Rows are points. Examples show where two turns around zero, p and q, send a point. Write where each new point lands after one turn and then the other. Backwards means that the second turn is done in reverse. Each puzzle has new turns, and all numbers are rounded.

Turn p:
[-47 -18 -16] -> [  1 -52   9]
[ 45  15 -14] -> [ 13  37 -31]
[ 3 26 39] -> [-36  26  16]
[  0 -24  -9] -> [23 -9  6]
Turn q:
[ 2  6 35] -> [ 22 -17  22]
[ 39  15 -62] -> [  4  38 -64]
[-11  17  10] -> [ 8 10 19]
[ 10 -31   7] -> [ -9 -30 -10]
[-39  -7  11] -> [-23  -1  34]
Where do these land?
q, then p: [ 10  16 -19] -> [ -7   4 -26]
q, then p: [ 27 -16  43] -> [46 16 21]
q, then p: [-40 -37 -29] -> [-27 -53  16]
p, then q: [  9   7 -28] -> [ -9  12 -26]
q, then p backwards: [-7 30 33] -> [  9 -41  16]

Turn p:
[ -4 -31 -24   6] -> [ -9 -33 -19   6]
[ 10 -40  -4  15] -> [-15 -31  -3  28]
[-1 39 12 17] -> [-15  31  18 -20]
[ 27 -25  -1 -17] -> [ 10  -4 -16  36]
[  9  -9 -27  -6] -> [ -4  -7 -29   4]
[-41  67  44 -14] -> [ 31  45  49 -54]
Turn q:
[ 11  11 -10  28] -> [ 22 -13  -2  22]
[ -5  21 -71 -56] -> [ 48  29 -37 -64]
[13 12 35 37] -> [-11  -6  10  52]
[-18 -34   5  -4] -> [-23 -20  12 -21]
[ 17 -19  32   3] -> [-20   4  33  14]
[-18   9   9  -7] -> [-16   5 -16  -1]
Where do these land?
q, then p: [ 27 -21 -42  19] -> [ 5  9  1 56]
p, then q: [40 41 27 22] -> [-15  13 -51  39]
q, then p: [-13 -13 -15  -9] -> [ 21  -5 -12   6]
q, then p backwards: [-20  46  -6  -3] -> [ 29   4 -34 -24]
q, then p backwards: [-16 -24  32  -1] -> [ 1 -4 -1 43]
q, then p: [-18 -21  38  22] -> [ -1 -40  29 -15]
p, then q: [  0  -8 -33 -49] -> [ 55   1  17 -17]

Turn p:
[ -3 -20 -31 -32   9  -1 -31  14] -> [ -9   8 -22 -16  35  20 -32 -11]
[-24  20 -32  29 -30   2  -6 -25] -> [ 13  23   3  58  10  -5   6 -14]
[ -2  28 -41  32  -4  -3   1  30] -> [ 47   6  12  25  17 -15 -28   9]
[-25   0  15 -41 -25   1  47  36] -> [-30 -39 -10   5  23 -16   6  58]
[ 29  40 -20 -36  23  43  -7  12] -> [  8  41 -40 -24 -14 -16 -36  33]
[ 36 -12  27  14  12 -45  50 -35] -> [ 29 -26   2 -26 -19   3  75  -5]
[  9  27  36 -37 -18   1 -30  -2] -> [-34 -11 -37  -5 -26 -30 -14 -15]
[-20 -31 -17  38 -27 -12  13  -1] -> [ 12 -18  30  38  18  29  13  -6]
[ 17 -42  25  44  12   9 -30 -38] -> [ -4  10  33  -7 -40  44  13 -48]
[-19 -10  38 -12  48   5  -6   8] -> [-33   6  30 -48  -2 -13  -1  -1]
Turn q:
[ 34  21 -18 -13 -15  29 -53 -10] -> [  3 -44 -24  11  25   6  -7 -52]
[-24 -23  18  -6  60 -17  21   4] -> [-16  17  38 -22  -6  39  12  41]
[  3  20 -56 -26 -36  30 -13 -38] -> [ 10 -39 -78  -6  14  -9   0 -10]
[ -4 -37  36 -17   9 -21  28  19] -> [-9  7 44 19 -6 -7 14 44]
[-28  -9   7  26  -7  17  23  47] -> [ 44  34  14  19 -28   7  -6  12]
[-21 -17  45  30  13  20  59   3] -> [  8  15  35  -8 -68  -3 -14  36]
[ 15  52  -5 -13 -17 -22 -32   1] -> [ -9   1 -13  -1  48 -17 -34 -31]
[ 40  17 -37  14 -16  -2  -7   1] -> [ 20  -9 -15 -20  18 -28  14 -37]
[-14 -24  10   6  10 -35 -26 -27] -> [-52  18   0   7   4  12  21  -2]
Where do these land?
q, then p: [ 21  -6  21 -23   4 -13   8  33] -> [ -2 -22  26 -31 -22  -9   3  -7]
q, then p: [ 30 -53 -10 -39   4 -42  34   0] -> [  7 -50  34 -36  25 -16  21  44]
q, then p: [-35 -27   4 -29  16 -51  23  28] -> [ 13 -14  32 -22  -6 -51 -31  39]
q, then p: [-10  46 -25  22 -39  -7 -42  -4] -> [ 28  58 -17   8  17  -5  11 -41]
p, then q: [ -4  10  -4  20 -10  32 -29  12] -> [-14  10 -10  20  -2   2 -16 -40]
q, then p: [  1  42  13  10 -11  25  13 -26] -> [-15  -3 -29  13  16  16 -18 -40]
q, then p: [ 30  32  -6  41  45  27 -11 -28] -> [-57  21 -50   4  -4  23  21  -6]
p, then q: [ -5  43 -45  23  -7  58 -11 -10] -> [ 15  25  -1 -12  17 -15 -40 -70]
q, then p: [-14 -55  24   4 -16 -37  34  26] -> [ 24 -49  29  13 -15 -49   4  24]
p, then q: [-18 -33  31 -37   8 -11   1   9] -> [-4  3 -9 16 -3 36  6 48]
p, then q backwards: [  5  -1  -3   9   6  18 -21 -38] -> [-19  -7   0  40   1  -5 -17   3]

Turn p:
[ 27  34   6 -41  42  24   7  38 -43] -> [-17  21 -24 -24  -2  55 -47 -37  28]
[ -1  11 -25 -35  37  10  -6  46 -57] -> [-41  29 -26 -46  -8  37 -25  -8  38]
[ -8 -15 -22  46  -1 -13  26 -32  15] -> [ -7  -2  -1  25  39 -30  14  32 -26]
[-29 -23  35 -19 -27  11   9   8  15] -> [ 40 -10 -12  15 -34   1  17  17  19]
[-13  -8 -26  14  23 -27  -8  -8  31] -> [-29  -8   3  11  12 -46   8  -2   6]
[  6  18 -41  41  -7   3  28 -10  24] -> [-33 -20  -8  27  24  -8  -3  19 -44]
[ 13  -4  40 -30  -3  -6 -19  28  18] -> [ 24   1  14   5 -44  -3 -19 -26  22]
[  4 -15 -46  15 -27   6 -12 -23  18] -> [-12 -33   7 -21   8 -26  12  24 -35]
[-12  -7  64 -29  -7  22 -20 -33  14] -> [ 67 -22  12   6  -5   9  22 -28  28]
[ -7  64 -22 -12   5  -6  -3  27 -60] -> [-52  36 -16 -23  -7  59  13 -27  -8]
[  4 -26  58  22 -11  13 -26  -1   8] -> [46 -3 50 17 -8  5  0 11 20]
[ 16 -29 -21  27 -26 -38  22 -41  19] -> [ 14   9   1   7  22 -55  10  22 -50]
Turn q:
[  4 -30 -26  23  16 -28  -9  34  -4] -> [-22   2 -23  -4 -20  32  32   6 -30]
[ 33 -22   1  -8 -11  46  24 -18  33] -> [ 42   3  25  -3   5  35   2 -11  46]
[  9  30  38  -2  12 -25 -28  36 -28] -> [-39 -24  13  10 -30 -32  -8 -26 -31]
[-40  -6   2  17 -31  18 -27   1  19] -> [ -9 -29 -41  -7  30   7 -18  -3  19]
[ -4  31  57  16  35 -32 -11 -32 -16] -> [ 22  -4   0  37 -12 -46 -32 -24 -50]
[ 14 -23 -55 -35 -20  22  -9 -24  29] -> [ 16  33   0 -49  33  19  26  -5  38]
[ -9  30   0  28  28  -1 -11  15 -48] -> [-38  -7  16  35  13 -10  -2   7 -43]
[-38  21  15  -7  53 -21   1  37 -17] -> [-14 -39  11  -5 -13 -26   2  30 -59]
[ 22  14 -13  -2 -37   0  38 -21  29] -> [ 16  38   6 -11 -12  15 -32  10  39]
[  9 -46 -18 -30 -46  23  32 -30   3] -> [29 26 -8 -3  6  4 30 15 72]
Where do these land?
p, then q: [ 22 -24 -36  -9 -43  31  35   7  15] -> [-55   1  -5  -5  -3   4  59  -5  12]
q, then p backwards: [-23  -4  26 -15  38 -22 -21 -39 -17] -> [ 14 -13  -1  -5 -20 -32  20 -49  33]
p, then q: [  2  51 -30 -38  34   8   5  19   7] -> [ 21  11 -33 -15  65  -7  10  17   7]
p, then q: [-33  17  -9  26   7 -29 -18 -29  33] -> [ 29   7 -24  32 -27  -2 -10  39 -22]
q, then p: [ 23 -33  13 -18 -20  30 -19 -31  -6] -> [ 14 -18  -8  32  35 -31 -15 -17 -21]
p, then q: [ 47  11  37  -3 -12  17  19 -15 -25] -> [ -8   8  45  21  24   0   8 -46  -1]
p, then q: [  0  52 -45 -21 -28  12   0  19 -19] -> [-11  -5  -1   6  49 -24  24  40  39]
p, then q backwards: [ 34 -19 -17 -15 -11 -33 -14  36  16] -> [ 10  43  21 -21  -6 -44   8  10   4]
p, then q backwards: [-13  29  32 -13  35 -28   7  42  -8] -> [ 50  -3   4  24 -51  -9   1 -11 -14]
q, then p: [-41 -25  31  36  -9 -11  12 -12   4] -> [-37  -6  22 -22   6 -19 -22  38 -21]
p, then q backwards: [-12 -31 -33  36 -25  42 -28  36  34] -> [-36  20  17 -14   9  17  44  67 -12]
q, then p: [ -6 -24  31  35  36 -16  22 -30 -35] -> [-21  37  33  10  25  18 -19  34 -39]

Turn p:
[-24 -19   9  -6  -2  -8   2 -21   4 -10 -11 -24] -> [-17  -7   3   5 -21   9   7 -14 -15  14 -27  -6]
[-32  31   0 -23  25   1  20  -1 -16 -38  -6  45] -> [-16   6  -9  42 -24 -46  16  41 -13 -14  15   3]
[-16   1  -3  -3   2  18  20 -19   6  -8 -16  -9] -> [ -2 -15  18  21 -18   1  -7   3 -13  13  -7   4]
[ 28  10   0 -22   3 -18  -2  20   5  -7 -17   8] -> [ 11  24  -5 -17 -13  11  15  15  -6 -13  21  13]
[-25 -24   0 -15 -37 -19  14 -22  32  14  19  -1] -> [-16 -42 -17 -29 -11  11  -4   7 -18  24 -10 -30]
[  3 -39  22  26   4  24 -20 -19  27   9  15   3] -> [ -2 -43   6   3  22  21  -1 -34   1 -28 -13 -14]
[  2   7  47  12 -22 -21   2   2 -17   3  16 -12] -> [ -2   1 -24 -13 -11 -16  15 -43  17  17  13  -9]
[  9  24  11  15  15 -23  16  18   6  20  -7   5] -> [-19  13  -2  -2  10   5   5  -2   9  12  41  15]
[  6 -16 -26  20  14 -11  17  -7 -12  -6  50   2] -> [  8   3 -37  26  38   9 -12   8   1  15  -7 -24]
[ 13   9 -12  38 -13  -4 -23 -12  -5  -7  15 -25] -> [ 13  -4 -15   2  16  13  -4 -14  38  14 -25  17]
[-18  -1 -19  -1  -4   4   2  22   6 -12   0 -24] -> [-10  14  -3   0 -15   8 -32   7   3   2 -15   2]
[ 22  11   4 -13   7  13 -29  -3 -32  19 -15 -16] -> [ 24  26  25 -16  14 -17  12 -18  -2  -2 -13  22]
[ 18 -34   5   4  -1  43  12 -14   4 -17  -7  34] -> [ 32 -28  22  28  -3   8   5   2  -7 -33   6 -29]
[  2   9 -36   2   3  -5 -26  42 -28   8 -40   2] -> [ -5  54  34 -16   3  -1  -4  28  29 -13  -7   9]
[ 13  32  -2 -35   6   7  -4  15  18  31   4  11] -> [  5   0   4 -33  12 -17 -11  17 -24  -8  29  28]
Turn q:
[  9 -37   5  -3   6   1  12  -8 -16  46 -25  10] -> [  6  27 -27 -23  20  -8  27   1  30 -17 -17  12]
[ -3  -5   4  19  -6  -9   6  18 -49  -7  10   8] -> [  3  -7   2  -7  47 -19   0   0 -11   6  25   9]
[ 16  12  -1 -10   3  -4  -8 -13 -17 -12  11   2] -> [  6 -17   2   5   2 -21  -6  14  -9   9 -11   0]
[ -3  13  -6 -15  -1 -12  -9  13  17 -13  -8  18] -> [-11 -13   0 -16 -27   6  -6   3  -9   7   9  11]
[ -5  14  -9  22  10 -17  32  -6  13 -15  23   2] -> [-12   9  20  18   4   4  -8 -29 -26  18 -10  15]
[-10   5 -15  -4 -15 -11   6  -6  -9  40 -10 -31] -> [  8  12   1 -11  25  30 -10  10  30  11 -22  -7]
[ -6  12  11  12  10  27 -23 -15  19   0 -18   6] -> [ -8   7   7   0 -24   4  23  13  -9 -15  -1 -31]
[  9   6  -4  12 -37 -19  -6  -5  20 -11  11  -2] -> [  2   8  -1  -7 -13  -5 -32 -17  -5  26   4 -19]
[-18   2  -7  -8 -12 -17  -7  -4 -19  -6 -27  21] -> [-19 -21 -17 -33  11   3   6   3  -5   9   2  -4]
[ 12  -7  -9   3  19   0 -10  16  -3  14 -22   6] -> [ 18   7  -5 -18  -4   8  23  12  -1  -5   5  14]
[ -2 -41  -6  -3   2  -7 -18  -8  13 -17 -15 -11] -> [ 15  -4 -46   5 -13  11   4 -12  -6  -6   3  -9]
[-10   8  52 -11   8 -19  -6  -1  11  -9 -18 -38] -> [ -2   1  -7  -2   1  22 -39  13 -21 -50 -12 -12]
[24  6 -5 -1  2 97 12 -4 12 -9 -6  3] -> [ 18 -17  44  26 -31 -24  49 -16  36 -28   6 -28]
[-13  14 -10 -12  12 -10  19  22   8  -1  94   7] -> [-26   9  25  62   1 -12 -33   4   4  36  20  50]
Where do these land?
q, then p: [  9 -15  -4   5  10  -5  11  -2  17 -13  11   5] -> [  9 -11   3   4   7  -5  16  10  17  15  -2  -3]
q, then p: [ -5 -26 -37  13  14  -6  11   3 -90 -21   6 -13] -> [ -7  29   9  45  66  37  14   2 -39  -8  22 -20]
q, then p: [-10  -7  15  -3  18   0   6 -12  -8 -12   4  -6] -> [ -7  10   3  25  -2   4   5   4  13  -2 -10  -7]
p, then q: [  1 -16   4  -4 -52  -7   8  -8  18 -20   6  -6] -> [ 29  -6 -18  -3 -11   5  -9 -14  46   4  -1 -16]
q, then p: [ -5  22   4   7   4  -9  -4 -14  22  -1 -25 -19] -> [ 19   8  25  -1 -25 -13  -8 -15   1  -2 -13   8]
p, then q: [ -5  -4  15  17 -24  -8 -21  -9  13  -3 -24  51] -> [ -6  -2 -13  20 -12  11 -26 -50   8 -23  10  18]
p, then q: [-20   2   2  -5 -17  34  -5  13  19   1 -17  -3] -> [ -6  -6 -30  -8 -10 -12 -22   6  -2 -12  20 -20]
q, then p backwards: [-14  -1  -5  14  12 -13  14  -2  18  24  -2  -7] -> [  8 -10 -10   5  18 -18  -8   8  -4  -2 -13 -25]
q, then p: [ 28 -26  10  17  16  -4  -7  33  17 -19   2 -11] -> [ 46  -1 -28   5  14  -9  14   9  21   3   2   1]
q, then p: [-15  10   1   3  13 -16  -9  -4 -33  12  23 -20] -> [-20  26  12  15  24  -1 -10  -7   8 -24  12   8]
q, then p backwards: [ 26 -22 -23  -5   4  13 -25  -4  12  -7  13  23] -> [  2  28  16 -11 -20 -12  20 -15 -19 -27   0   5]
q, then p: [-11  48  -4   5  21 -14   1   5   3  -5  11  12] -> [-15   9  17  -5  -4 -38   4 -24   6 -10  12 -23]
p, then q: [15 49 13 -5 -2 55 12 -2 14 35 -2 -8] -> [-12  25 -40   1 -10 -59 -11  29 -16   7   6  17]
q, then p: [  6 -13   9 -59 -17 -20   9   3 -23  29  -7   4] -> [-23  -4   1 -20  -7  25   4  45 -16 -45  -4   3]
